Rows are points. Before rounding, the points of a table are all equally far from one centre. They may lie mostly on one side of it. Where is the centre, to within rounding?

Points (9 x 2):
[[-47,13],
[-32,21],
[-14,16],
[-49,-18],
[-4,0],
[-46,-22],
[-29,21],
[-34,20],
[-38,-27]]
Centre: [-29,-4]

Points (12 x 8):
[[19,20,-38,-27,37,-48,15,27],
[30,18,5,-13,-31,-36,-43,54],
[43,-6,-2,-12,-27,-28,-54,41],
[-3,-48,-20,-24,6,-33,-28,-17],
[46,-8,-34,-30,-18,-21,-53,-3],
[-4,18,-7,-27,28,11,-23,33],
[9,-46,-31,17,2,-32,-15,41],
[-29,7,-22,-20,-34,-18,-38,40],
[9,1,-22,17,-25,13,-53,3],
[16,10,-57,-12,15,-37,-45,41],
[1,-28,-22,-25,12,-17,-58,-4],
[5,-2,-35,-6,-15,-5,-61,39]]
Centre: [11,6,-14,-5,-7,-32,-12,9]

Points:
[[8,-1,-6,-14,-29,-44,-7,-31,7,-33,8,33,79,-26],
[4,33,0,-17,-44,55,-21,-14,21,-58,-18,-11,20,-9],
[-30,4,15,24,-42,-32,-28,-12,-6,-62,7,44,34,-19],
[-18,12,57,-32,-18,3,-3,-17,4,-33,-19,40,59,6],
[2,41,11,9,-35,-56,6,-30,45,-15,3,-39,38,14],
[17,19,4,19,-24,-29,4,-17,3,-55,2,50,42,14],
[32,39,5,-25,1,1,17,-17,34,-48,-4,-21,17,-27],
[1,23,21,25,-28,6,-39,-21,40,-66,-32,4,49,-3],
[50,31,4,17,-28,-19,-46,-12,23,-33,-20,48,-1,-15],
[15,23,30,9,-31,-15,15,0,31,-14,14,8,81,-1],
[29,-10,15,45,-44,-8,-9,-61,-14,11,-8,17,59,-4],
[13,-14,-17,-4,-19,-22,-16,-54,26,-60,-12,-7,53,3],
[35,3,-14,24,2,-24,-37,-12,4,-56,-8,2,26,-7],
[21,11,35,-28,-48,-26,20,-29,37,-47,-25,10,37,17],
[42,16,0,-12,12,-23,-15,-29,24,-54,-12,0,12,11],
[13,15,18,15,-9,-7,-42,-7,-1,-2,18,64,55,2],
[-28,37,46,-11,-48,-57,-29,-48,35,19,-6,5,52,5],
[6,22,-3,-27,25,-20,-13,-9,-3,-37,-25,27,56,-14],
[22,-16,-34,-20,-4,-17,13,-24,31,-31,-2,-20,3,12],
[-3,51,46,9,-2,-46,-44,-16,2,-11,17,16,53,-17]]
Centre: [-8,17,7,-3,-34,-7,-16,-26,10,-2,-10,6,16,-13]

Points:
[[31,10,5,19,40,12,-8,8,6,38,14,21,3,-1,-14,-17,-34,64,2,51,31,2,17,1],
[36,1,36,-22,-20,47,-4,29,19,11,-16,-45,15,-60,-6,-3,6,43,-33,10,38,42,-30,-5],
[75,19,26,-24,22,19,-19,62,30,-5,-27,7,18,10,17,15,-33,18,6,34,4,42,28,30],
[-6,9,39,-41,16,16,21,20,24,1,7,-36,74,-20,-36,-17,-35,35,-2,4,13,-21,9,0],
[3,-21,-1,-18,-23,-6,43,3,10,28,-45,-13,14,2,-9,8,22,38,26,-30,-10,47,-24,19],
[-18,8,34,-61,-49,0,-12,6,73,-16,-6,15,0,5,25,25,-10,12,-19,-49,-27,41,-13,43],
[-19,17,18,-19,-12,21,-42,35,19,17,-22,26,18,-41,17,34,-17,71,-39,-13,-28,36,-21,2],
[12,-8,43,-56,-55,-27,-17,26,48,-4,-27,-19,34,-13,18,-1,-9,50,-17,32,-8,20,-33,-7],
[-39,14,29,-56,-35,61,-4,51,34,-7,-19,-4,2,-49,20,15,-21,15,-18,-11,-13,35,1,-22],
[21,-32,33,-46,-1,9,-2,39,20,35,-18,-26,43,-28,11,-10,-36,33,-49,-33,-10,27,30,-44],
[15,2,7,12,-41,40,53,27,25,-33,-38,-25,43,29,26,32,1,27,-26,-32,2,42,2,-6],
[7,25,-6,-29,-66,50,7,48,-1,-18,8,11,1,-23,-26,3,-12,48,0,-2,46,53,-19,1],
[27,-7,44,-38,-37,9,-24,15,42,-35,-34,-1,48,12,-11,12,2,40,-26,46,-31,44,-13,-16],
[12,19,-1,-11,-9,-26,13,38,-11,-3,8,-18,45,-16,-20,29,7,46,15,14,-45,41,-12,36],
[-23,31,23,2,-2,15,-17,29,-7,3,-44,-7,30,-25,-16,-36,-34,11,18,18,-7,39,-10,-28],
[15,0,0,-17,8,-6,13,-19,34,4,-48,15,35,-26,-33,-13,-19,-4,-46,8,18,56,0,-12],
[39,16,67,-40,-27,79,11,-10,49,19,-28,16,19,0,-5,9,-27,18,0,30,8,1,1,1],
[9,45,21,-46,4,-10,-33,37,-7,-1,-15,-15,-3,-37,-9,20,-27,8,-19,-4,-12,-6,-32,3],
[-20,-3,-7,-72,-6,12,-7,35,21,-15,-40,-13,52,-52,28,16,-42,43,10,-11,14,19,35,-26],
[59,51,8,-31,-41,16,-6,41,26,17,-1,-4,17,-25,-30,-5,-38,52,2,17,40,36,15,42],
[19,-4,30,-57,1,46,-4,18,20,-13,0,-35,-12,-69,-8,59,-18,41,-22,26,8,-12,2,-22],
[-6,71,51,-63,-31,-9,-20,27,71,-6,-3,-18,-19,-13,16,-8,-14,29,31,-9,-1,9,19,8],
[45,21,-5,-17,20,57,-1,74,38,9,5,-5,0,19,-23,-9,-24,11,-23,-21,19,13,-12,-16],
[-25,-6,13,-75,-6,60,11,-2,32,-1,-10,3,35,-7,-3,0,-12,32,8,-47,7,-7,71,-17],
[17,3,37,-60,-23,3,-10,35,30,6,-23,-33,9,-39,4,-3,-81,34,-40,15,10,24,17,-29],
[5,6,-9,-43,-29,35,45,10,17,25,22,-33,23,33,12,4,-24,-4,-20,0,44,43,21,-43],
[44,-14,37,-47,-35,48,-22,-12,5,7,-42,12,-20,-16,3,23,-24,73,-23,-16,18,57,5,-22],
[1,-34,51,-46,1,27,0,32,37,29,11,-4,-37,-22,-6,-49,-24,51,-8,-34,11,25,13,16],
[0,38,48,-39,-24,27,6,10,22,28,-28,-19,35,9,-29,7,-8,-17,-6,5,-32,52,11,-25],
[31,4,-17,0,5,-7,-2,23,43,1,15,-33,34,-55,-4,-41,-55,28,-9,44,-41,44,30,-12],
[49,-2,43,-47,-61,-21,-11,10,-1,1,-30,-8,-1,15,-36,-2,-29,48,-17,4,-21,10,26,16]]
Centre: [18,-8,15,3,-21,11,-15,2,41,-8,18,-4,13,-14,7,19,-19,22,14,-13,6,20,21,-8]

Points (29 x 24):
[[-62,-4,-31,21,77,-27,-10,5,-7,-20,-14,27,25,-3,-1,-8,52,-4,40,0,-6,-22,-38,49],
[-18,17,-8,45,61,-27,7,39,-13,14,-8,7,48,-30,16,43,15,0,37,2,8,-13,8,42],
[-34,39,-8,39,29,4,-7,49,-9,23,1,29,42,-5,3,-21,44,-38,21,6,3,-34,-24,58],
[-48,10,-14,24,54,-28,28,49,-39,4,-28,0,43,-37,-9,-22,43,5,37,4,-2,4,-5,19],
[-32,-19,-14,34,73,-25,-17,9,-9,10,4,-11,36,-33,32,13,25,12,9,21,22,-39,-16,10],
[-9,12,-1,0,68,-10,-1,45,-6,47,-31,8,85,1,-4,-10,35,-14,-19,28,16,-27,-14,14],
[-51,-5,-37,25,79,-27,10,46,-12,15,-28,35,63,-3,12,-3,22,-15,1,-5,3,-11,-11,50],
[-32,-26,-13,48,88,2,0,17,8,-10,5,40,32,-8,-7,-7,31,11,-4,0,24,-39,3,23],
[-50,-5,-11,38,16,-32,35,68,-16,37,-3,-6,33,-18,1,23,42,-18,10,-12,18,-3,-23,36],
[-21,-10,-19,38,59,-39,28,65,10,9,-22,14,35,-20,5,-5,-9,-8,-3,-12,16,-20,-10,42],
[-27,6,-19,31,59,-22,3,20,-15,17,-28,15,46,-79,-15,25,20,-24,-3,39,-3,-29,3,28],
[-34,-11,-17,5,31,-26,23,9,-2,38,-16,8,74,-6,5,22,5,-1,20,5,-37,-29,4,22],
[-32,6,-2,34,64,-44,-21,7,-5,10,27,2,66,29,2,10,17,-36,36,16,23,-6,-12,20],
[-67,-27,-33,15,58,-9,-2,36,-24,2,0,-9,3,5,-22,-13,46,-7,-16,4,29,-23,9,47],
[-46,-37,-12,25,72,-39,-2,41,16,20,-46,7,54,-4,8,-16,29,-3,5,39,-14,-13,-32,19],
[-38,37,-1,1,53,-18,-24,8,-14,-18,4,23,35,-35,3,-7,28,3,6,32,6,-38,-24,74],
[-20,14,4,27,70,-24,-3,44,-28,25,-10,26,51,-19,20,5,34,-21,-1,3,29,-6,-15,64],
[-52,-18,-36,10,13,-29,4,30,-13,6,9,12,19,-7,-30,6,17,-17,38,29,11,-38,9,73],
[-15,-25,11,20,36,-20,-2,18,-36,14,-26,12,18,-23,6,7,11,7,2,3,-15,-46,-38,61],
[-58,-16,0,27,53,-25,29,38,-9,21,-8,21,50,-36,-11,10,44,5,14,28,13,8,-30,55],
[-37,-16,-14,5,89,-28,-19,27,-2,0,-11,50,20,-43,14,-3,11,1,24,15,-6,-31,0,14],
[-45,-15,-3,23,62,-7,6,12,-8,34,-23,16,38,19,-19,-8,22,8,43,-20,8,0,0,0],
[-44,0,-2,16,51,-22,14,46,-17,21,5,-4,64,12,16,-26,24,-5,-13,8,3,-17,-25,54],
[-58,-22,-20,25,59,4,7,34,-28,17,22,3,43,4,-15,-8,17,18,4,8,0,-27,-3,30],
[-52,-8,-3,4,59,-47,2,12,-54,3,-10,10,30,-40,-3,38,5,-8,-12,-6,32,-18,-5,31],
[-31,-6,-38,37,75,-51,-15,11,-24,30,6,-11,22,-19,-17,-4,28,-24,4,15,1,1,7,33],
[-37,-47,-27,13,54,-13,17,20,9,19,-23,6,58,-31,-8,7,41,13,29,26,-23,-10,-6,25],
[-1,-4,-26,-15,55,-12,-40,15,-3,16,6,10,63,8,-25,-17,35,14,40,21,26,-11,-36,13],
[-65,6,-10,20,82,-44,6,58,-14,13,-19,27,49,-9,-47,9,28,-2,29,11,16,-31,-10,24]]
Centre: [-20,7,-14,9,21,-27,-4,27,-4,-15,-17,25,25,4,-12,17,38,-15,-6,22,6,-12,-12,4]
